Rows are points. Two turns around zero, p and q, are shown by what they do to some points. Where does a point land after both, in the order given? Backwards means that the second turn is done in reverse. Each puzzle has new turns, and all numbers are rounded.

Turn p:
[-2 14] -> [-5 13]
[-39  57] -> [-49  49]
[-7 -4] -> [-6 -5]
[ 36 -19] -> [ 39 -12]
[ 12 -48] -> [ 21 -45]
Turn q:
[-37 -11] -> [-14 -36]
[24 16] -> [ 2 29]
[  9 -28] -> [ 28 -10]
[55  2] -> [32 45]
[-51  19] -> [-46 -29]
Where do these land?
p, then q: [-21  -3] -> [ -7 -20]
p, then q backwards: [-54 -35] -> [-64  10]
q, then p: [ 12 -20] -> [23  2]
p, then q: [18 32] -> [-20  30]
q, then p: [45 26] -> [-3 52]

Turn p:
[-43 -11   3  63] -> [-59  30  12  38]
[-27  45  19  44] -> [-22  67   4   4]
[ 30 -21 -58 -28] -> [  3 -56 -46 -16]
[ 33   9  10 -30] -> [ 44  -9  -5 -12]
[ -6 -49 -10 -32] -> [ -4 -57  18  -1]
[ 37   2  14 -14] -> [41 -5 -7  5]
[-24  25  23  -3] -> [ -1  30  24 -17]
Turn q:
[-35   4  -8 -13] -> [-29   9  11 -21]
[ -2  32 -14  43] -> [12 52 -4 14]
[ 49 -69  26 -14] -> [ 11 -77 -29  35]
[-36  10 -45  -4] -> [-30  32 -15 -36]
[18 24 13 -9] -> [29 -1 17 -6]
[57 29 27 12] -> [66 -3 12 22]
[-51 -28   2 -15] -> [-58 -11   9  -9]
Where do these land?
p, then q backwards: [ 9 14 40  2] -> [10 36 12 18]
p, then q: [ 11  20 -71 -19] -> [-28 -13 -41 -58]
p, then q backwards: [  9 -36  33 -19] -> [20  6 48 -9]
q, then p: [-10  12 -34  -1] -> [  2   0  -8 -36]
q, then p backwards: [ 19 -55   4  47] -> [ 36 -33 -22  52]
q, then p backwards: [-38  44  28 -12] -> [-48   7  43 -13]

Turn p:
[ 34  56 -25  72  35  51  25  23] -> [23 56 31 93 20  6 13 34]
[-20   3 -28  -1  31  -5 -22 -52] -> [-26  -3 -18  18  32 -13 -40 -36]
[ 24 -10 -17 -26 -25  17 -32 -36] -> [ -9  13 -17 -17  -6  46 -33 -28]
[  2  -1  46   0 -36 -26  55  21] -> [ 42 -20  24 -31 -12  -9  60  -2]
[ -6   9 -13 -61 -15 -13 -23  -3] -> [-11  22 -35 -53  -3  -3 -17  -9]
[-31 -14  40 -21 -13   2 -16   2] -> [-36 -16  15 -36 -17  -7  13  -7]
[ 12   0 -11 -20 -12 -31 -64 -22] -> [ -4   6 -11 -28 -26  -3 -64 -24]
[-19 -15 -13  24 -13   1  20  26] -> [  4 -17 -15  24 -19  -7  29  13]
[  4 -28  22  32  47   5  56  41] -> [ 15 -41  26  29  31 -10  38  58]
Turn q:
[68 16  8 28 25  6  9 29] -> [ 51   7   1 -22  23  32 -44  25]
[-16   1 -40 -32  -7 -21  17   1] -> [  3  -8 -24 -26  -7 -30  33 -18]
[ 17  19  30  -1 -16  -2  54  11] -> [ 30  42  30 -22  -6  20  19   0]
[ 17 -13 -45  76   5  53 -48 -24] -> [ 12 -47 -53  67 -17  38 -36  37]
[-47 -60  -7 -46 -16  -8  -9  -4] -> [-39 -47  28  -3 -23 -40  31 -28]
[ 31  31  35   4  30  40  -1 -16] -> [ -4  27   0   0  11  57 -40 -14]
[-20  45  33   1  10  -6   9  42] -> [-25  48  10 -32  15   5   1  35]
[-32 -14 -19 -25 -44 -31 -40 -10] -> [-24  -8  -7  21 -23 -70   8 -12]
[-18 -26   6  -6  13 -31   8 -29] -> [ -5 -14  15  17  28 -14  27 -25]
Where do these land?
q, then p: [ 30  10 -31   6  23  28   5 -50] -> [ -8   8 -19  44  15  48 -25 -15]
q, then p backwards: [ 49 -54  31 -57   8 -32  -2 -29] -> [  4  14  47  23   3 -52  -1 -76]
q, then p: [-16  -8 -39  36   5  52 -13  22] -> [-15 -10 -41  19 -42  27  23  33]
q, then p: [-38  21   4  40 -57 -37  -2  -4] -> [ 58  12  14  27 -21 -48  31   7]
p, then q: [-17   6  33  24  25  14  37  33] -> [ 14  12  44 -22  27  13  28  29]
q, then p backwards: [ 60  -8   9 -55  -6  19  -3 -19] -> [ 22   7   8  -1 -35 -41 -35 -53]
q, then p: [ -8   8 -45   5 -12 -53  -5  33] -> [ 51 -13 -34 -18   7 -31 -12  29]
q, then p: [-13  20  17  24  14 -30 -25  26] -> [ -6   8   4   3  -1 -48  -8  36]
p, then q: [-48   5  21 -22   1  39   9 -11] -> [-32  10  -1  -8   9  15  58 -11]
